Each row of a before or after table is a point. The points were changed in one or more steps. Then noise was added and the rows were shuffled. The steps act on columns, c1 being the first. Write out the steps. A step turns or swaps two columns, mirrors them in a line or flattens them onto one, adds a multiple of one to another, or multiplies or shifts one. Angles are multiples of 10 degrees, from the lower column toward the higher: turns from -170 to 170, lines from 10 to 170 but not 90. Use the fewest steps. Two steps may share a column if one is a turn and the other turns, adds or multiplies; they go together, in the order done. Otherwise the lowest column goes first.

Before (8 x 2)
[[ 28 -29]
 [ 38 -46]
 [-28  30]
 [  6  15]
 [-38 -55]
 [-34  27]
 [-20 -37]
 [-12  -7]]
After (8 x 2)
[[-40  -6]
 [-63 -10]
 [ -6 -43]
 [  4  37]
 [-10   5]
 [-13 -60]
 [  1  42]
 [ 10   5]]
Steps: turn c1 and c2 by -50 degrees

Before (9 x 3)
[[ -3  45  -8]
 [-10 -29  12]
 [-28  91 -35]
 [-23 -22  22]
 [-33 -20  21]
 [-14  32 -24]
 [ -3  41 -30]
 [-29  19 -34]
 [ -2  39 -28]]
After (9 x 3)
[[ 22  25 -31]
 [ 31  26 -22]
 [  6  12 -33]
 [ 29 -33  17]
 [  4  -5  47]
 [ -4 -24  47]
 [ 25 -32  87]
 [ 15 -20  37]
 [  1 -34  36]]
Steps: multiply c1 by -1; swap c2 and c3

Before (13 x 4)
[[ 13  -4  21  23]
 [-43  22  11   5]
 [-13 -52 -36   0]
 [  5 -60  10 -30]
 [-16   3  22 -32]
 [  9  28   4  15]
 [-25 -42  -7 -47]
 [-25 -27 -13 -21]
 [-28   0  34  15]
 [  8 -27 -15 -19]
 [-23 -30 -24  -4]
 [  3   8  14  36]
 [ 18  -6  17 -29]]
After (13 x 4)
[[  33  -51   -3   13]
 [  18   12  -36   11]
 [  20 -103   35    8]
 [  11  -14  -29  -24]
 [ -40   20   -2    7]
 [ -12   55    6   -5]
 [  23  -52   -3   -8]
 [ -18    4  -25   36]
 [  16 -119  -28  -10]
 [  47  -81  -16    4]
 [ -36   -7   -2   -7]
 [  20  -60   20   19]
 [   8   45   -3   47]]
Steps: turn c3 and c4 by -150 degrees; turn c1 and c4 by -110 degrees; multiply c2 by 2

Before (11 x 8)
[[-28 -23  -5 -24 -17  49  -7 -10]
 [ 28 -13  -7  -3  10  -5 -36  -2]
 [-36  12  51 -61 -24  44  -4 -11]
 [ 37  13  29  17 -37   7   9 -41]
 [  8  58 -29 -12 -53  28   6  30]
 [ 17 -34  24   2  -5   0  46 -18]
 [ 27  -1  37 -36  37   7  22 -54]
 [ -1 -26 -57  -5 -42   7  29  -4]
 [ -4  51 -45 -17  48  -9  -4   3]
 [ 15   4 -11  40 -19 -25   0 -22]
 [ -6 -17  13 -26  15  62   3  -1]]
After (11 x 8)
[[ -16   35  -31   -4  -29  -43  -99    2]
 [ -33   -4   26   31   -3    1 -109  -37]
 [  -6    1  -19    7   28  -60  107   18]
 [ -57  -34   29  -40    9  -30   52  -11]
 [  -2  -10    0   29  -35   17   20   -1]
 [  14   -5   17   38   24  -16   69  -31]
 [  -7  -19  -36    5   49   20   53   -5]
 [ -26  -61    9   -6   -5  -17  -34    5]
 [   4  -15   12   15   50   27  -39   -9]
 [  39   25   -4   24    6   10   47  -16]
 [ -21  -45   -5  -26    3   -3   46   -5]]
Steps: swap c1 and c4; mirror c2 and c6 in the line at 150 degrees; multiply c3 by 0.7; turn c5 and c7 by -120 degrees; multiply c7 by 2.5; multiply c8 by 0.7

Before (14 x 9)
[[-37 -22   9   9 -48  51  15   2  -9]
 [  8 -35   4  11 -29  51  44 -10  13]
 [-17 -13  36 -28  -8  32  42 -36 -55]
 [-14  11 -24 -39 -10  -4  31 -11  47]
 [  8 -14 -39 -52 -67 -13  28 -30 -23]
 [ -3   2 -11  12  13  23 -62   2 -12]
 [ 40  55  18 -55 -30 -26 -31  -7  28]
 [-39  16 -13  13 -11  22  51 -13 -25]
 [ 10  15  33  20 -56 -23 -24   2  10]
 [ 95   3 -25   1 -17  -4  15 -25 -25]
 [ -7 -30 -57  38 -13  30  -6 -19 -11]
 [-29 -30   2   2 -17 -27 -21 -18  38]
 [ 10  26  37 -61  29 -48 -87  26  22]
 [  1  27  26 -45  -7  13  12 -75  -1]]
After (14 x 9)
[[-23 -29 -25 -23  28 -13   0 -34  20]
 [-27 -35  49  46 -12  14  10 -12  12]
 [ -8  25  23  12  -6 -20 -46  15  76]
 [-65 -14 -26  28 -20  32 -51  29  26]
 [  0   4 -12  17 -97  23   1  29  19]
 [-22  55 -19 -30 -42 -26 -55 -29  11]
 [ 12   2  21 -63   4  19  12  13  -2]
 [-12  10 -16  29  12  26 -40 -44  19]
 [-54 -21  53  15  28  11  10   8  -4]
 [-11 -15  43  41  14 -23 -29  60  25]
 [-18  15  16  51  37  19  12  25   9]
 [-52  15 -11 -24 -20 -37  19  -9  -3]
 [-13 -28  10  -7   5  63  38  15  19]
 [ 30  25 -31 -85  -2 -50 -59 -27 -21]]
Steps: turn c1 and c5 by -80 degrees; turn c3 and c6 by -70 degrees; swap c4 and c7; mirror c8 and c9 in the line at 130 degrees

Before (13 x 11)
[[-23  24 -15  31  22  -3  14  11 -17  54  65]
 [-25   1  66 -19  81 -28  -1 -26   7  27  14]
 [ 21  42 -47  16  46  30   3   1  26  40  52]
 [-33 -36 -30   3  37  16   7   7 -16 -20   8]
 [-34  -3 -18 -32 -31 -37 -28  24   8   9   1]
 [  9  48 -36  20   4  22 -22 -45 -45 -51  26]
 [-14  -9  -1  21  69  37 -44  11 -33  68  51]
 [ 25  -4  -1 -32  56  -3  -6 -35 -16  36  34]
 [ 33 -61  20 -64 -14  41 -11 -10  23  12  37]
 [-15  22 -56 -54 -40   4  43  -1  13  25 -38]
 [ 39   7  44   7  22  10 -19   7 -13   2  26]
 [  8  10   5 -62  -9 -17  -3  49 -17 -19  24]
 [ 38   6 -50   1  27 -27  -3   8 -24  36  21]]
After (13 x 11)
[[ 28  36  16  24  52  -1  -1  37  33  -9  43]
 [ 35  29  40  13 -31  39  13  13   1  50  75]
 [-36   7 -44  -9 -25 -37  33 -21 -19  -4  29]
 [-25  42 -30  72  29  -2 -13 -14   4 -43  -7]
 [  8 -22  13  -1   8 -18  10 -49 -18  -2  66]
 [-14  17 -64 -54 -35   5 -41  -8 -21 -30  38]
 [-18  65 -12  54  67  34  44  -7  33 -17  -1]
 [ 37   2  69  23  24  10  20  -2  13 -10   5]
 [ 11 -61 -27  36  35  24  15  49 -25 -27 -13]
 [ 39  29 -20  20  34 -25   6 -10   6 -16   8]
 [-23  25  47   5  49 -27  -2  24  66  -7  22]
 [-35  -8 -53   8  33  15  -6  -7  18  38  -1]
 [ 22  24 -31  56  13  27  -4  -3  54 -54   4]]
Steps: add 0.7 times c1 to c3; turn c2 and c10 by -110 degrees; turn c4 and c11 by -70 degrees; turn c5 and c9 by 50 degrees; turn c7 and c8 by -170 degrees
